Rows are points. Each copy is the shape, with its points in the same order, stretched, turned, moved and blurred by noise. Is it also mirrored, or only turned?

Shape, 6 rows:
|  .08 | -.11 |
|  .33 | -.10 |
|  .02 |  .15 |
| -.49 |  .04 |
|  .33 | -.08 |
| -.74 |  .49 |
Copy 1:
|  .15 |  .16 |
|  .39 |  .17 |
|  .11 | -.12 |
| -.41 | -.05 |
|  .40 |  .15 |
| -.61 | -.50 |
Copy 1 is: mirrored
Copy 2 (6 x 2):
|  .02 | -.24 |
|  .30 | -.36 |
|  .17 |  .04 |
| -.20 |  .36 |
|  .28 | -.35 |
| -.11 |  .90 |
Copy 2 is: only turned

Shape:
|  .29 |  .57 |  .20 |
| -.21 |  .31 |  .29 |
|  .07 | -.04 |  .01 |
|  .33 | -.01 |  .27 |
|  .51 | -.47 | -.52 |
| -.61 |  .31 | -.21 |
| -.37 | -.23 |  .18 |
Copy 1 (7 x 3):
|  .44 |  .10 |  .31 |
| -.07 |  .14 |  .38 |
|  .02 | -.12 | -.07 |
|  .19 | -.33 |  .13 |
|  .27 | -.50 | -.71 |
| -.34 |  .51 | -.06 |
| -.47 | -.16 |  .09 |
Copy 1 is: only turned
Copy 2 (7 x 3):
|  .21 |  .31 | -.46 |
| -.10 |  .37 | -.03 |
|  .08 | -.08 |  .12 |
| -.08 | -.19 | -.24 |
|  .62 | -.77 |  .38 |
|  .16 |  .65 |  .43 |
| -.30 |  .09 |  .38 |
Copy 2 is: mirrored

Shape:
| -.22 | -.08 |  .25 |  .66 |
|  .21 | -.20 |  .34 |  .47 |
| -.03 |  .32 |  .49 |  .07 |
|  .12 |  .23 | -.37 | -.65 |
| -.21 | -.77 |  .00 |  .09 |
|  .10 |  .03 |  .16 | -.13 |
| -.23 |  .13 |  .11 | -.23 |
| -.10 | -.07 | -.09 | -.12 |
Copy 1 (8 x 4):
| -.86 | -.11 | -.07 |  .35 |
| -.34 | -.27 |  .01 |  .59 |
| -.22 |  .46 |  .05 |  .49 |
|  .67 |  .26 | -.31 | -.36 |
| -.39 | -.76 |  .26 | -.12 |
|  .08 |  .12 |  .01 |  .17 |
| -.04 |  .28 |  .02 | -.06 |
| -.10 | -.05 | -.08 | -.17 |
Copy 1 is: only turned
Copy 2 (8 x 4):
|  .34 | -.50 |  .42 |  .52 |
|  .63 | -.43 |  .25 |  .20 |
|  .36 | -.01 |  .76 |  .01 |
| -.29 |  .52 | -.04 | -.36 |
| -.04 | -.79 | -.21 | -.04 |
|  .20 | -.02 |  .27 | -.17 |
| -.13 | -.01 |  .42 | -.11 |
| -.09 | -.08 |  .10 | -.03 |
Copy 2 is: only turned
Copy 3:
|  .22 |  .02 |  .10 |  .79 |
|  .39 | -.08 |  .48 |  .49 |
| -.28 |  .15 |  .52 |  .21 |
| -.17 | -.10 | -.14 | -.86 |
|  .37 | -.89 | -.04 |  .31 |
|  .00 | -.13 |  .30 | -.15 |
| -.33 | -.20 |  .06 | -.05 |
|  .01 | -.25 | -.07 | -.13 |
Copy 3 is: only turned
Copy 4 (8 x 4):
| -.42 |  .05 |  .66 |  .25 |
| -.49 |  .20 |  .19 |  .54 |
| -.53 |  .48 |  .24 | -.17 |
|  .41 | -.02 | -.63 | -.50 |
| -.50 | -.72 |  .04 |  .31 |
| -.24 |  .20 | -.17 | -.06 |
| -.33 | -.04 | -.06 | -.24 |
| -.10 | -.18 | -.11 | -.01 |
Copy 4 is: mirrored

Shape (13 x 8):
|  .47 |  .00 |  .60 | -.31 | -.24 |  .21 | -.06 | -.28 |
|  .53 | -.06 |  .17 | -.43 |  .24 |  .26 |  .15 |  .10 |
| -.24 |  .49 | -.37 |  .48 | -.06 | -.48 | -.04 |  .14 |
| -.20 | -.13 |  .10 | -.23 |  .56 |  .17 | -.57 | -.18 |
| -.64 | -.34 | -.19 |  .17 | -.04 | -.41 | -.15 |  .17 |
| -.16 |  .05 | -.41 |  .10 | -.10 | -.56 | -.08 |  .32 |
| -.64 | -.18 | -.03 | -.36 |  .47 |  .43 | -.39 | -.19 |
|  .10 | -.21 | -.05 |  .57 | -.20 | -.07 |  .16 |  .28 |
|  .20 |  .04 |  .18 | -.02 | -.03 | -.33 | -.03 |  .14 |
| -.23 | -.31 |  .20 | -.45 |  .41 |  .45 | -.12 | -.54 |
| -.01 | -.23 | -.09 |  .01 |  .66 | -.32 | -.10 | -.29 |
|  .16 | -.04 | -.46 |  .30 | -.39 | -.31 | -.34 |  .11 |
| -.24 | -.04 |  .41 | -.30 |  .48 |  .36 | -.70 | -.07 |
Copy 1, 13 rows:
|  .51 |  .03 |  .56 | -.04 | -.50 | -.23 |  .24 |  .23 |
|  .10 | -.01 |  .41 | -.75 | -.03 | -.31 |  .29 |  .06 |
| -.49 |  .21 | -.62 |  .42 |  .32 |  .02 | -.04 | -.41 |
|  .46 | -.32 |  .61 | -.17 |  .17 | -.14 | -.34 | -.68 |
| -.16 | -.42 | -.37 |  .33 |  .15 |  .25 | -.75 | -.03 |
| -.27 |  .18 | -.60 |  .13 |  .34 | -.06 | -.36 |  .07 |
|  .52 | -.56 |  .41 | -.33 |  .02 |  .30 | -.32 | -.81 |
| -.50 | -.49 | -.37 |  .29 |  .28 |  .03 |  .07 |  .33 |
| -.13 |  .16 |  .07 |  .02 |  .01 | -.24 | -.18 |  .14 |
|  .56 | -.73 |  .60 | -.46 | -.43 |  .02 | -.14 | -.61 |
| -.18 | -.52 |  .23 | -.25 |  .02 | -.47 | -.45 | -.54 |
|  .11 | -.02 | -.70 |  .49 |  .42 | -.23 |  .03 |  .29 |
|  .62 | -.17 |  .90 | -.10 |  .15 |  .03 | -.29 | -.64 |
Copy 1 is: only turned
Copy 2:
|  .06 |  .29 |  .34 |  .01 |  .44 | -.11 |  .11 | -.62 |
| -.06 | -.24 |  .28 | -.11 |  .32 | -.12 |  .34 | -.23 |
|  .31 |  .25 | -.07 |  .49 | -.45 |  .09 | -.28 |  .41 |
| -.47 | -.18 | -.08 | -.11 |  .36 |  .13 | -.54 | -.08 |
| -.15 | -.08 | -.44 |  .57 | -.43 | -.01 | -.46 | -.16 |
|  .21 | -.16 | -.17 |  .59 | -.38 | -.17 | -.26 |  .16 |
| -.77 |  .00 | -.27 | -.19 |  .21 | -.03 | -.47 | -.06 |
|  .24 |  .01 |  .14 |  .31 | -.62 |  .15 |  .04 | -.38 |
|  .18 | -.02 |  .13 |  .41 |  .06 |  .04 |  .01 | -.17 |
| -.43 |  .03 | -.34 | -.36 |  .43 | -.02 | -.25 | -.36 |
|  .13 | -.36 | -.48 |  .03 |  .18 |  .28 | -.35 | -.01 |
|  .46 | -.06 |  .02 |  .39 | -.49 | -.28 | -.51 | -.12 |
| -.73 | -.01 |  .22 | -.07 |  .49 |  .18 | -.47 | -.22 |
Copy 2 is: only turned
